Each row of a before or after table is a point. One or more steps were done to the points. Then noise was added and the rows were shuffled. The steps act on how far a point lies along the listed directions, d1 being the first. Write out the steps. A step turns or swaps two directions, mirrors them in a line or flattens them onto one, adds a multiple of one to another, or multiplies one. Angles are multiples of 10 degrees, from the lower direction toward the higher: turns from -170 to 170, lines from 10 to 170 but not 90. Use the fewest steps. Two steps may share a direction if one is a turn and the other turns, adds or multiplies; they go together, in the order done. Otherwise the lowest direction goes first.
In the rows, zero is written as 128.

Directions:
(1): [183 157 121]
(2): [123 122  66]
(3): [158  73 131]
Before, 10 rows:
[[135 123 161]
 [146 181 114]
 [178 168  85]
 [156 149 130]
 [168 150  80]
 [136  91 142]
 [159 149  72]
 [142 164 134]
 [125 139 150]
 [147 166  71]]
After, 10 rows:
[[172 119 135]
 [190 103  58]
 [136 125 178]
 [167 142 112]
 [157 138 141]
 [126 140 164]
 [166 127  43]
 [209 107  69]
 [129 102 149]
 [176 107  45]]
Steps: add 1 times d1 to d3; multiply d2 by 1.6

Directions:
(1): [ 82 178 110 121  79 120  75 139]
(2): [125  88 143 139 154 166  52 106]
Before, 14 rows:
[[147 125 130 131 136 129 156 125]
 [128 104 138 130 135 150  86 122]
 [136 103 135 138 140 147  95 114]
 [131 121 131 131 123 132 133 126]
 [112 125 133 128 114 132  87 119]
 [127 136 133 120 124 136 130 128]
 [147 115 135 128 141 129 148 129]
 [130 112 142 135 129 136 109 118]
 [131 133 126 131 120 126 125 133]
 [135 116 136 127 133 141 122 118]
 [132 128 123 121 127 121 154 131]
 [115 151 121 123 120 135 101 138]
 [124 135 119 126 117 125 115 122]
 [103 166 114 126 102 113 125 143]]
After (14 x 8):
[[131 126 130 127 142 144 109 130]
 [129  68 148 148 161 183  16  93]
 [126  91 151 141 142 157  64 106]
 [133 124 123 127 128 129 121 119]
 [128 124 130 130 120 131 130 126]
 [128 154 114 115 108 101 184 143]
 [126  60 155 142 165 190   7  98]
 [124  83 148 137 147 159  55 102]
 [132 136 128 125 122 122 140 135]
 [135 133 126 130 122 124 134 134]
 [129 136 133 120 125 134 136 129]
 [127 165 114 123 110  95 195 151]
 [135 152 120 125 114 114 165 135]
 [129 107 140 130 137 153  88 111]]
Steps: multiply d1 by 0; multiply d2 by 3

Directions:
(1): [ 86 192 124 119  97 119 171 121 100 189 166  99]
(2): [111 187 157 110  93  90  70 132 189 116 102 132]
Before, 11 rows:
[[ 97 216 152 103  47  77  78 126 176 143 125 115]
 [174 106 140 124 139 116  58 120 167  83  93 147]
 [143 147 103 136 112 122 120 129  84 124 139 131]
 [158 116 125 116 144 141 102 148 135  89  96 128]
 [ 96 229 158  95  80 116 106 121 151 140 121  98]
 [109 222 174 116  78  88  50 123 202 148 130 117]
 [ 98 161 126 121  91  90 152 119 108 180 149 120]
 [119  75 122 132 153 154 162 124  91 107 142 150]
 [ 76 242 156  92  67  43  94 121 192 158 145 105]
 [148  55 145 125 144 141 107 137 138 104 124 163]
 [171  44 119 143 195 180 133 127 108 101 133 150]]
After (11 x 12):
[[ 98 154 167 104  95 109  91 134 171 144 132 148]
 [154 135 106 137 119 119 101 123 102 104 125 144]
 [119 134 109 157 142 164 200 109  54 212 205  97]
 [152  57 109 142 146 129 157 123  88 130 140 142]
 [129 112  86 144 114 157 207 115  47 186 193 104]
 [122  88  87 141 163 142 242 116  40 180 197  98]
 [138 113 109 127 149 183 202 121  51 150 162  98]
 [115 188 130 102 105 127 116 145 127 133 122 110]
 [115 207 133 112  88 106 117 110 133 181 147 107]
 [120 168 174 111 116 108  52 132 208 109 105 145]
 [109 122 150 122 116 112  87 123 167  79 104 159]]
Steps: turn d1 and d2 by -120 degrees
